Each row is a point. Before rounding, the points of a table are all equally far from one centre. They may lie mostly on one side of it. Where is the centre, to within rounding?

Points:
+0.24 +0.19 -0.58
-0.28 +0.45 -0.56
-0.45 +0.37 -0.50
-0.24 +0.06 -0.80
-0.11 +0.52 -0.43
+0.04 +0.08 -0.77
-0.58 +0.19 -0.35
-0.49 +0.34 -0.44
-0.48 +0.36 -0.34
Centre: -0.13 +0.07 -0.35

Points, 11 rows:
+0.03 +0.21 -0.66 -0.09 +0.00 -0.88
-0.15 -0.06 +0.09 +0.24 -0.60 -0.49
-0.29 +0.38 -0.33 +0.19 +0.38 -0.64
+0.00 +0.38 -0.27 +0.02 -0.12 -0.75
-0.43 +0.16 -0.60 +0.16 +0.67 -0.48
-0.27 +0.40 -0.40 +0.26 +0.23 -0.60
-0.43 -0.55 -0.26 +0.69 -0.12 -0.66
+0.09 -0.08 -1.02 +0.30 -0.26 -0.32
+0.11 -0.36 +0.12 +0.20 +0.09 -1.09
+0.17 +0.35 +0.04 +0.25 -0.06 -0.58
-0.15 +0.26 -0.56 -0.44 +0.37 -0.71
Centre: -0.03 -0.41 -0.28 -0.04 +0.15 -0.24

Points, 15 rows:
-0.27 -0.08 -0.15 +0.28 -0.35 +0.39 -0.77 -0.21 +0.66 -0.46 -0.26
+0.11 +0.38 +0.46 -0.23 -0.13 +0.02 -0.67 -0.05 +0.96 -0.30 -0.01
-0.26 +0.04 +0.12 -0.45 +0.67 +0.52 -0.30 -0.13 +0.60 -0.57 -0.08
+0.17 -0.06 +0.83 -0.26 +0.37 -0.17 -1.03 -0.46 +0.64 -0.08 -0.56
+0.33 -0.23 -0.40 +0.05 -0.27 +0.41 -0.82 +0.05 +0.75 -0.12 +0.16
-0.13 -0.21 -0.47 -0.34 +0.21 +0.25 -0.31 +0.21 +0.12 -0.71 -0.68
+0.31 +0.31 -0.05 +0.03 -0.11 +0.57 -0.57 +0.64 +0.52 -0.07 -0.14
-0.05 +0.14 -0.25 -0.64 -0.01 +0.64 -0.62 +0.30 +0.51 -0.18 -0.74
-0.38 -0.12 -0.27 +0.29 +0.35 +0.88 -0.38 -0.15 +0.13 -0.31 -0.33
+0.40 -0.09 -0.11 -0.13 -0.19 +0.48 -0.81 -0.47 +0.72 -0.45 -0.69
+0.04 -0.04 -0.16 -0.10 -0.18 +0.24 -0.67 -0.49 +0.95 -0.49 -0.42
+0.21 -0.08 +0.07 -0.39 -0.17 +0.67 -0.58 +0.53 +0.61 -0.09 +0.19
-0.66 +0.05 -0.52 -0.14 +0.62 +0.50 -0.50 -0.05 +0.21 +0.10 -0.13
+0.12 +0.12 +0.05 +0.12 +0.58 +0.42 -1.10 +0.22 +0.51 -0.39 -0.36
-0.49 -0.08 -0.13 +0.18 +0.28 +0.48 -0.51 +0.11 +0.75 -0.19 +0.12
Centre: +0.11 -0.12 +0.11 -0.20 +0.12 +0.10 -0.46 -0.18 +0.09 +0.12 -0.25

Points (18 x 14):
-0.40 -0.39 -0.04 +0.44 -0.52 -0.30 -1.07 +0.54 +0.51 -0.41 -0.04 -0.34 -0.43 -0.13
-0.86 -0.62 -0.01 +0.28 +0.15 +0.07 -0.43 +0.71 +0.26 -0.39 +0.03 -0.25 -0.34 -0.12
-0.49 +0.01 +0.18 +0.37 +0.49 -0.12 -0.75 +0.46 -0.16 -0.45 -0.35 +0.21 +0.13 -0.26
-0.68 -0.30 -0.28 -0.02 +0.05 -0.60 -0.93 +0.43 +0.03 -0.31 -0.04 +0.36 -0.22 -0.15
-0.27 +0.19 +0.20 +0.45 +0.18 -0.22 -1.01 +0.33 -0.40 +0.09 +0.10 -0.37 -0.06 +0.43
-0.38 -0.41 +0.12 +0.35 +0.40 +0.06 -0.73 +0.86 +0.00 +0.23 -0.35 +0.05 +0.05 +0.06
-0.15 -0.84 +0.26 +0.10 +0.35 +0.03 -0.50 +0.33 +0.20 -0.31 -0.44 -0.78 -0.34 +0.37
-0.65 -0.51 +0.14 +0.52 +0.02 -0.15 -0.69 +0.67 -0.30 -0.48 -0.41 +0.08 -0.28 -0.29
-0.44 -0.53 +0.59 +0.11 -0.09 +0.04 -1.02 +0.59 -0.04 -0.09 -0.37 +0.08 +0.22 -0.33
-0.39 -0.14 +0.16 +0.25 +0.39 -0.23 -1.21 +0.67 +0.05 -0.22 +0.12 -0.16 +0.00 +0.20
-0.56 -0.56 -0.03 +0.70 -0.15 -0.35 -0.66 +0.91 +0.08 -0.59 -0.13 -0.34 +0.00 -0.20
-0.23 -0.08 +0.01 +0.68 -0.01 +0.32 -0.84 +0.59 +0.46 -0.23 -0.04 +0.01 +0.11 -0.14
-0.46 -0.71 -0.01 -0.09 -0.29 -0.28 -0.47 +0.93 -0.07 +0.07 -0.49 -0.61 -0.29 -0.26
-0.23 -0.50 +0.74 -0.11 +0.35 -0.07 -0.50 +0.44 +0.36 -0.15 -0.15 -0.32 -0.59 -0.37
-0.71 -0.40 +0.54 +0.20 +0.09 -0.24 -0.83 +0.61 +0.25 -0.48 -0.44 +0.10 -0.19 -0.10
-0.54 -0.57 +0.20 +0.24 -0.16 -0.14 -0.44 +0.82 +0.19 -0.62 -0.22 -0.40 -0.55 +0.37
-0.60 -0.57 +0.37 -0.06 +0.15 -0.63 -0.51 +0.69 +0.32 -0.27 -0.29 -0.31 -0.65 -0.04
-0.40 -0.45 +0.34 +0.44 +0.11 -0.05 -0.79 +0.66 +0.20 -0.45 +0.00 +0.44 -0.08 +0.30
Centre: -0.09 -0.33 +0.10 +0.14 -0.14 -0.30 -0.39 +0.21 +0.03 -0.16 -0.06 -0.22 -0.03 -0.03

Points, 24 rows:
-0.39 +0.20 -0.84 -0.10 +0.10 +0.29 -0.62 +0.22 -0.23 -0.36 -0.05 -0.12 +0.91 +0.51 -0.14 +0.49 -0.01 +0.24 +0.06 -0.17
-0.30 -0.14 -0.74 -0.25 +0.09 +0.36 -0.56 -0.23 -0.04 -0.57 +0.00 -0.34 +1.15 +0.37 +0.27 +0.12 -0.56 -0.15 +0.51 -0.43
-0.80 -0.50 -0.55 -0.08 +0.31 +0.43 -0.64 -0.13 -0.25 +0.04 -0.11 -0.19 +0.88 +0.68 +0.39 +0.19 -0.48 -0.12 +0.01 -0.03
+0.11 -0.19 -0.76 -0.85 -0.01 +0.23 -0.68 +0.16 -0.25 -0.17 -0.06 -0.03 +0.80 +0.41 +0.30 +0.33 -0.51 +0.22 +0.14 -0.01
-0.51 -0.11 -0.78 -0.03 -0.05 +0.48 -0.60 -0.31 +0.15 -0.19 -0.06 +0.25 +0.88 +0.56 +0.03 +0.07 -0.56 +0.46 +0.31 -0.43
-0.02 -0.05 -0.88 -0.31 +0.53 +0.39 -0.52 -0.19 -0.55 -0.51 +0.13 -0.24 +0.85 +0.63 +0.11 +0.17 -0.14 +0.11 -0.02 +0.02
-0.45 -0.19 -0.95 -0.54 +0.10 +0.56 -0.39 -0.05 -0.31 -0.28 +0.27 -0.13 +0.77 +0.72 -0.02 +0.07 -0.27 +0.62 -0.04 -0.33
-0.15 -0.06 -0.55 -0.12 +0.04 +0.25 -0.23 +0.19 -0.05 +0.05 +0.34 +0.02 +1.09 +0.13 +0.50 +0.40 -0.33 +0.49 +0.04 -0.25
-0.39 +0.09 -0.90 -0.17 +0.31 +0.28 -0.47 +0.04 -0.14 -0.46 +0.06 +0.54 +0.67 +0.46 +0.24 +0.12 -0.49 +0.38 -0.34 -0.31
-0.02 -0.19 -0.94 -0.37 +0.04 +0.45 -0.57 +0.23 -0.36 -0.32 +0.38 -0.01 +0.95 +0.72 +0.04 -0.13 -0.23 +0.18 -0.38 -0.17
-0.32 -0.17 -0.84 -0.32 +0.13 +0.17 -0.27 -0.09 -0.39 -0.28 -0.04 +0.17 +1.10 +0.19 +0.26 -0.07 -0.22 +0.06 -0.43 -0.27
-0.67 +0.05 -0.80 -0.34 -0.04 -0.03 -0.48 +0.11 -0.03 -0.43 +0.21 +0.33 +1.10 +0.45 +0.13 +0.17 -0.88 +0.12 +0.11 +0.09
-0.68 -0.11 -0.69 -0.73 +0.19 +0.44 -0.39 -0.09 +0.04 +0.08 -0.21 +0.02 +1.04 +0.24 +0.30 +0.17 -0.14 +0.21 -0.09 -0.23
-0.67 -0.55 -0.78 -0.18 +0.37 +0.18 -0.16 +0.07 -0.59 -0.57 +0.28 -0.23 +0.87 +0.54 -0.12 +0.02 -0.14 -0.32 -0.41 -0.32
-0.43 +0.16 -0.72 -0.30 +0.14 +0.07 -0.37 -0.29 -0.45 -0.13 -0.19 +0.19 +0.99 +0.39 +0.16 -0.03 -0.31 +0.20 -0.11 -0.03
-0.42 -0.34 -1.17 -0.31 +0.58 +0.46 -0.47 -0.22 +0.11 +0.26 +0.11 +0.05 +0.86 +0.54 +0.00 -0.20 -0.47 +0.08 -0.25 +0.38
-0.57 +0.41 -0.94 -0.37 +0.24 +0.56 -0.36 +0.08 -0.44 -0.09 +0.00 -0.28 +0.75 +0.29 -0.29 -0.05 -0.09 +0.04 -0.26 -0.11
-0.39 -0.05 -1.08 -0.36 +0.09 +0.09 -0.42 +0.11 -0.03 -0.60 -0.04 +0.24 +1.01 +0.38 -0.55 +0.37 -0.15 +0.14 -0.09 -0.10
-0.89 -0.22 -0.63 -0.44 -0.05 +0.35 -0.32 +0.04 -0.02 +0.04 +0.37 +0.17 +1.09 +0.20 +0.40 +0.36 +0.02 +0.31 +0.18 -0.02
-0.51 -0.04 -0.68 -0.53 +0.44 +0.52 -0.22 -0.44 -0.09 -0.10 -0.05 +0.25 +0.88 +0.54 -0.05 +0.03 -0.15 +0.19 -0.24 -0.61
-0.15 -0.03 -0.92 -0.40 +0.50 +0.45 -0.66 +0.08 -0.40 +0.00 +0.26 +0.36 +0.99 +0.43 -0.26 -0.29 -0.23 +0.21 +0.15 -0.06
-0.37 +0.02 -1.09 -0.06 +0.10 +0.02 -0.47 -0.29 -0.22 -0.23 +0.10 +0.04 +1.05 +0.53 +0.20 +0.19 -0.27 +0.19 -0.01 +0.14
-1.02 -0.15 -0.38 -0.34 +0.26 +0.53 -0.27 +0.06 +0.08 -0.25 +0.01 -0.11 +0.93 +0.24 +0.40 -0.05 -0.39 +0.34 -0.29 -0.28
-0.33 -0.50 -0.68 -0.36 +0.07 +0.30 -0.21 -0.02 -0.50 -0.23 -0.19 +0.08 +1.27 +0.36 +0.07 -0.13 -0.45 +0.00 +0.20 -0.03
Centre: -0.29 -0.27 -0.44 -0.28 +0.16 +0.27 -0.18 +0.02 +0.21 -0.23 +0.38 -0.01 +0.26 +0.25 -0.13 +0.00 -0.31 -0.21 +0.14 +0.01
